Each row of a before or after table is a point. The points were changed in one or more steps. Then noise was added and the rows were shuffled. The steps act on how far a point lies along the listed directions, d1 being the first. What was done? A step turns or swaps two directions, mirrors them in a line or flattens them onto one, adds a multiple of one to another, or multiplies one. Angles are multiples of 10 degrees, from the lower direction toward the higher: turns from -170 to 170, lines from 10 to 170 but not 90. Use the fewest steps. Two steps may share a direction if one is a turn and the other turns, adds or multiplies; they go together, in the order done. Otherwise the lowest direction goes first.

Directions:
(1): [-44 -19]
(2): [-19  44]
Before (9 x 2):
[[  0  -9]
 [  7 -47]
 [ 21   8]
 [ 10 -41]
 [ 18 -13]
 [-30   6]
 [-25 -16]
 [ 26   3]
 [ 34  31]]
After (9 x 2):
[[ 45  36]
 [-26 -18]
 [-20 -58]
 [  6 -20]
 [-18  11]
 [ 21   2]
 [-16 -53]
 [ -5 -12]
 [ 22   7]]
Steps: add -0.7 times d2 to d1

Directions:
(1): [-26  28 -27 -18  49  13]
(2): [-11  17 -32 -39 -41 -21]
(3): [-60 -11   0  32 -10 -18]
(4): [ 11 -49 -49   7   9  -1]
Before (8 x 6):
[[-25  22   3  -2  26   2]
 [  1  -2  19  -6 -27  -3]
 [  6 -11   4  -1 -13   4]
 [  0 -18 -40 -23  -8  -6]
 [-37 -29 -41   1 -20 -28]
 [ -6   5   7  -3  -4  -4]
 [-17 -17   5   8 -26 -11]
 [ -9 -33 -25  20  -2  -6]]
After, 8 rows:
[[ -8   0   5   1  -5  -4]
 [-16 -21 -13   2 -23 -11]
 [-11   3   7 -14 -27  -8]
 [  8 -60 -23  22 -14 -16]
 [  3  -1  -6 -12 -13   2]
 [-18  -1  18  22  26   6]
 [ 35 -36   1   4  -5   6]
 [  5 -30 -40   3   5  -2]]
Steps: mirror d1 and d2 in the line at 140 degrees; turn d3 and d4 by 30 degrees

Directions:
(1): [ 17 -45  -7   6  31 -29  60  -1 -12   2   9]
(2): [-29 -16  27  26 -19 -40 -14 -25 -34   4 -40]
(3): [-10  12   9  52 -27  13  26 -23  13 -40  32]
(4): [ 23  14   7  19  50  11 -17  10 -26 -50 -24]
Before:
[[ 30   9   1   2  44  12 -11  18 -12 -27  -2]
 [ 13  11   3  -5  38   5 -38  12 -28 -17 -36]
 [ -1  -1   3   8   2  -9  -2  -8 -12  10   4]
 [-18   1  10  22 -34  11  16 -25  12 -30  26]
 [ 20  -4  -4   0  22   3   5  10  -2 -10   4]
 [-30 -12  10  24 -22 -19  23 -19  -2 -12  -1]
 [-14 -12   2   9 -23 -14  -3 -15  -8   7   8]
 [-14 -21   2  19   4 -21  32   0  -3  13   6]
 [  2  30   6 -21  15  26 -34  17  -8   4 -12]
 [-12 -16  17   6 -19 -11   0 -12 -23 -10  -7]]
After, 10 rows:
[[ 16   5  10  45  37   5   4  -5 -30 -58 -12]
 [ 17   6  18  19  38  -4 -27   4 -35 -35 -28]
 [  9  -6   6   9  15  -9  -8   2 -17 -11 -15]
 [-14  22  24  20  -1   9 -21  -7 -24 -16 -19]
 [  5  -1  -3   9   6   1  11  -4  -2   6  19]
 [ 16 -11  -7 -12   1  16  26   6   3 -15  29]
 [ -1  16 -12 -60  -9  30 -39  15  21  19   4]
 [  2   0 -19 -27   6  16  22  16  29   5  26]
 [  4  -8 -16  -9 -13   6  11   0  12  11  32]
 [ -1 -17 -12   2  14  -7  38  13  12  18  22]]
Steps: turn d2 and d3 by 140 degrees; add 1 times d3 to d1; multiply d4 by 1.3

Directions:
(1): [ 19 -12   3 -48  27  -7  17  21   6 -17  10   9 -31   4 -25  24  13 -14]
(2): [-20  28  12 -18 -13  26 -19  15  -9   9 -23 -37 -15  -8 -35  12 -11  21]
(3): [ -4  16   5   0  60  17  16 -13 -23  20  13  -3  -4 -32  11 -14 -20   3]
(4): [  3   8  10   3   1 -14  19  -4   6  33  -5 -24  26   2 -35 -17  23 -47]
(5): [-13 -33  37  22  16  15 -19 -25  29  11   8  13 -24  12 -27  -9   5  10]
(6): [  8  13  -7   1   1 -21 -39 -23   5   2  40 -34 -15 -18  13  22  26  -5]
Before (13 x 18):
[[ -7  -2  -4  13 -21  -2 -40  -7  13   0   4 -15 -14   1  13  14   3  27]
 [  5   8 -25   2 -11   1 -12   8 -10 -23   6   8   8  -9  52   5 -11  20]
 [ -8   7   3   6  -7   0   5  -5  -1  10  -9  -3   9  -1   0  -7   1  -7]
 [  4  -9   9  14  25   5   3 -10   6   7  17  -5   4  -5  -3  -4  -9  -9]
 [-11 -13  16   1 -11   8 -22   4   2 -11  -4  15 -17  13  -7   1  -4  27]
 [-10  14  14   6   8  28  -9  -7  -4   4  -6  -5  -9 -17  -3 -16 -14  18]
 [  3 -30   8  11  11   2   2  -2  13  -7   6  30  -6  -3  13  -8  -3   1]
 [  5   7 -12 -13 -17 -16 -12   9  -1 -25  10  -5 -17  -3  26  27  -3  15]
 [  6 -14  -3  -7  23  -6  -9  -7   2 -14  27   9 -34 -13  30  17  -2  22]
 [ -4 -16  18  26  10  11  -3 -16   8  -3  -1  34   0   5  14 -20  -8  17]
 [ -3  14  -4  24 -11   5 -11 -17 -17  14  -3  -2  22  -8  19   4 -15   4]
 [ -1   8  -5 -11  25  12  32  15 -21   1  -9   6   1 -12  -2  -9 -19  -2]
 [ -9  -2   8  16  -6   0  11  -3  -3   8  -5  18  16  -3  13 -22  -6   6]]
After (13 x 18):
[[  9  32 -48 -30 -36   3 -14  42 -31 -48 -10  -6   5 -12  61  29 -20  36]
 [-15  -6   6   6  15  19 -29 -11  -2 -12  14   4 -40 -18  31  14 -23  54]
 [-14   3  24  20 -17  23 -18 -13  14  12 -11  -9   0   0 -23 -23   1   7]
 [  5  11 -14   6 -44  -8 -12   2  -9  -5 -11  -1  22  10  13  20  -2  -2]
 [ -8 -10   6   8 -24  -2  -1   3   7  -8  -4  21   6   8  10  -9   0  14]
 [ -5  26 -19   8  -4   5  25  11 -31   6 -15  -9  28 -16  20 -16 -19  -1]
 [-16 -38  38  31  -3  25 -34 -23  31 -14   0  41 -31  20  -3  -8  -8  45]
 [  6  31 -24 -36  -9  -7   0  28 -26 -26   2 -16 -17 -17  29  33 -16  20]
 [-18 -24  40  -1   9  20 -28  -5  14  -1   1  13 -37  14 -35   2  -2  27]
 [ -9 -42  24  19  14  21 -21 -11  21 -13   7  35 -30  -2  11  -2 -16  34]
 [ -5 -24  19  35  11  10 -12 -22  20   7  17   3   3   5  -3  -9 -10   3]
 [  0   2  -1   1 -13 -10  10  -3   4   6  -6   0  10   4  -1  -4  10 -15]
 [ -6 -13   9  -6 -11   3 -36   2  23   0   1 -13 -30  10 -19  20   8  21]]
Steps: turn d1 and d3 by 70 degrees; turn d2 and d4 by 40 degrees; multiply d4 by 1.6; multiply d5 by 2.5; multiply d6 by 0.7
